Rows are points. Each table stands for the endless flat space through its points: a line for two points, a plane for three, and so on. The two share one point or none. Which?

First:
[[ -6  -8 -10 -18]
 [ 24  22  20  27]]
Second, 3 rows:
[[ 17   5  11  -6]
 [ -7  11 -13   0]
 [  3 -14 -12  20]]
They share: no point

First:
[[-21  51   0  35   7 -35  15  16]
 [-15  46   4  37   8 -23  21  19]
 [-33  40   7  25  20 -35   3  13]]
Second:
[[-29  21  11  19  19 -21  11  12]
 [-44  24  26  31  22 -42  20   6]
 [-15  33  11  23  31   5   1  26]]
They share: [-27  28  16  25  26 -15   9  17]

First:
[[ -9 -12  -4 -11 -18 -20  10   8  32   3  18   0]
 [ 24  27 -13 -47 -36 -32  -2  11  20  12  -9   3]
 [  1  -2  18 -11   6 -12  30  -2  20  21   4  14]]
Second (3 x 12):
[[-11 -17   5 -15 -40 -14  -2   6  27  12  20   1]
 [  1  13  -5 -14 -20 -34 -13 -19  20  -1 -12  -5]
 [-15 -43 -13 -34 -28 -10  15  33  48  11  52   3]]
They share: no point

First, 4 rows:
[[-13  25   7 -33 -72  15  29   2 -37  26 -39  73  55 -29 -49   6  22  92
   -9 -12]
 [ 24   0  24 -19  -9 -30  21  10  22  25 -33  21  11 -17 -20 -41  -4  23
  -20   0]
 [-11  26   8 -31 -64  10  29   5 -29  23 -39  68  53 -26 -44  -2  16  83
  -15 -17]
 [ 29 -13  28 -25 -20 -26  18   0   8  38 -31  23   2 -27 -31 -21  11  37
    4  27]]
Second (3 x 20):
[[ 18  10  13  -3 -13 -12  14  -6   9  33 -40  42  21 -33  -6 -20  14  25
   -7   2]
 [ 20  -2  19 -13 -19 -20  30  10  23  35 -28  26   5 -15 -18 -30  10  33
  -15   4]
 [ 29 -17  40 -52 -22 -47  27  25  17  17 -25   2   5  -3 -57 -54 -20  42
  -24  10]]
They share: [ 22  -1  23 -21 -17 -25  21   7  14  28 -33  26  13 -20 -25 -33   2  32
 -14   5]

First:
[[-13  26   4  -7  51   2 -18  -7  -7 -21 -14 -23 -17  15   1  17 -47   8
   13  10 -59  -1 -19   4]
 [-37   6 -24 -15  19  26 -46 -19  29   3  -6   5  -1  15  -7 -15 -23  40
   21  -2 -23  19   9  20]
 [-51  -3 -41 -21  -2  38 -54 -25  41  12   1  16   4  20  -6 -24 -14  49
   16 -14   1  35  26  34]]
Second (3 x 24):
[[-27  30 -24 -18  -4  30 -34 -13  34   7  -6 -34 -10   2  17  -1 -62  37
   -6 -20 -14  -4  -6  37]
 [-41   4   4 -16  54  30 -32 -13 -10 -37 -36  22 -20  42 -13  13 -16  13
   40   0 -20  42  -2  19]
 [-46   1 -30  13  15   8 -25 -24   1 -15   2   9 -11  50  -8 -15 -20  -5
   25  26 -41  38  23  11]]
They share: no point

First:
[[ -6 -32 -21 -22   6  -8  14 -12 -12  39  23  32   2 -20 -12 -11   3  30
   43   1 -18  -1  42  13]
 [-15 -32 -27 -34  30 -14  14   3 -18  18  -4  23  -1 -14  -3 -32   3   6
   16   1 -39 -22  27  16]]
Second, 5 rows:
[[ 16 -27  21 -70 -11 -14  55 -51  10  40  18  21  44   8  40 -33  38  60
    1  -9  -4 -27  43 -24]
 [-39 -36 -60  14  47 -43 -30  27 -53  31  13   6 -13 -17 -52   5   0 -56
   -1   8 -63 -31  -1  13]
 [-15 -32 -10 -21   7   8   3 -18 -13  37  -4  35  -9  24   0  -8  -3   1
    2 -10 -30  10  39  28]
 [-40 -23 -61   9  59 -42 -34  36 -67  19  -3  20 -12 -22 -62   9  -5 -49
   15  19 -71 -39  10  23]
 [-10 -37 -19 -25   5 -17  22 -12  -4  12  23   4   6 -29   0 -42   7  21
   24   7 -21 -26  15  -3]]
They share: no point
